Every row gives one point. Two turns around zero, p and q, are shown by what they do to some points. Write where each new point lands after one turn and then the other. Backwards means that the second turn is done in reverse. Each puzzle has new turns, and all numbers are rounded.

Turn p:
[-0.11 -0.07  2.77] -> [0.71 0.18 2.68]
[-0.73  1.23 -1.71] -> [ 0.58  0.84 -1.98]
[ 2.24 -0.91  0.16] -> [-0.51 -2.34  0.39]
[ 0.97 -1.22 -0.74] -> [-1.23 -1.15 -0.37]
[-1.35  2.76 -3.19] -> [ 1.52  1.62 -3.83]
[-1.02 -1.78  2.70] -> [-1.06  0.85  3.11]
Turn q:
[-1.53 -1.39  0.41] -> [-1.40 -0.25 -1.55]
[0.04 0.05 2.81] -> [-0.45 -2.77  0.19]
[ 3.45  1.00 -1.04] -> [3.44 0.53 1.38]
[-1.96  0.34 -2.19] -> [-1.58  2.50 -0.02]
Where do these land?
q, then p: [ 0.51 -1.10 -0.94] -> [ 0.53 -0.71 -1.25]
p, then q: [ 1.08 -0.49  0.62] -> [-0.13 -0.77 -1.09]
p, then q backwards: [-0.58 -2.05 -2.24] -> [-2.84 -1.21  0.15]
p, then q: [ 0.62 -0.53 -3.14] -> [-0.70  2.98 -1.08]
q, then p: [-0.49  2.88  3.40] -> [-2.26  1.06  3.73]
q, then p: [-1.13  1.29  2.31] -> [-1.77  1.40  1.78]

Turn p:
[-0.24  0.90 -0.60  2.13 -2.82 -0.10] -> [-0.40 -2.58 -0.68  1.15 -2.14 -0.75]
[-0.46 -2.58 -0.50  1.48 -0.89  2.35] -> [-1.17  0.50 -3.63  0.50 -0.69  0.27]
[-1.86 -1.95 -0.16  0.89 -1.85  0.02] -> [-1.95 -1.26 -2.15 -0.53 -0.09 -1.09]
[-1.59  0.12  2.91 -1.92  2.48  1.81] -> [-1.45  1.93  0.95 -2.38  1.08  3.25]
[ 4.06  1.48 -1.48 -1.87 -0.25 -0.80] -> [ 4.19  1.22  1.54  0.27 -1.16 -1.50]
[-0.73  0.42  2.11 -1.68  3.98 -0.17] -> [-0.35  1.92  2.13 -1.17  2.82  2.48]
[ 2.06  2.81 -2.69 -0.35  0.85 -1.56] -> [ 2.16  0.66  2.95  2.40 -0.57 -1.67]
[ 1.64 -0.07 -0.02  2.08 -1.36 -1.40] -> [ 1.68 -2.34 -0.84  1.23 -0.09 -0.55]
[-2.87 -1.13  0.43 -0.75 -0.15 -0.15] -> [-2.68 -0.05 -0.28 -1.47  0.84 -0.45]
Turn q:
[-1.07  0.51  1.58  2.41 -0.35  0.82] -> [-0.90  0.66  0.45  1.59 -1.80  1.81]
[-1.92  2.95  0.44  0.35  0.06  1.82] -> [ 1.29  0.31 -1.98  0.84 -2.94  0.99]
[-0.24 -1.84  3.56 -2.03 -0.03  0.80] -> [ 1.09  1.03  3.63 -0.35 -1.61 -1.65]
[-0.83 -1.79  0.92 -1.15  1.93  0.39] -> [ 0.39  0.91  1.71 -2.38 -0.59  0.00]
[ 3.25  0.77 -2.20  1.21 -0.16 -3.86] -> [-3.02  0.04 -2.29  0.82  3.87 -1.53]
[-1.49 -1.93 -1.00 -2.19 -0.80 -0.19] -> [ 0.85 -2.48  1.24 -1.88  0.01 -0.70]
[ 2.30  1.32 -3.31  1.41 -0.65  0.22] -> [ 0.29 -0.48 -2.75  1.37  3.08  1.10]
Where do these land?
p, then q: [-1.37 -2.08  2.99 -1.59 -0.19  1.22] -> [ 3.24 -1.00 -0.86 -2.41 -0.61 -0.88]
q, then p: [-0.13  1.72 -2.29  2.83  0.54  0.19] -> [-1.80  2.29 -0.82  2.26 -1.47 -0.36]
p, then q backwards: [ 2.50 -3.21 -0.41  0.43 -1.14  0.07] -> [ 0.81  3.04 -2.01 -1.89  0.46  0.71]
p, then q: [-1.92 -0.08 -0.77  0.13 -1.43 -3.20] -> [-2.64 -0.39  1.87 -2.25 -0.35 -0.89]
p, then q backwards: [ 1.81  2.76 -0.68  2.16  0.60 -2.65] -> [ 0.76 -1.28  0.67 -0.58 -4.08  1.94]
q, then p backwards: [-0.63  1.79 -1.23  0.03 -1.89  2.90] -> [ 3.10  0.23  0.61  2.56 -0.56  0.48]
p, then q: [-1.13 -1.63  1.65 -1.62  0.18  0.98] -> [ 2.07 -0.59 -1.16 -1.65 -0.84 -0.92]
p, then q: [ 0.87  0.73  0.73 -2.36  3.34  0.49] -> [ 1.74  3.13 -1.30  0.94 -1.57 -0.98]
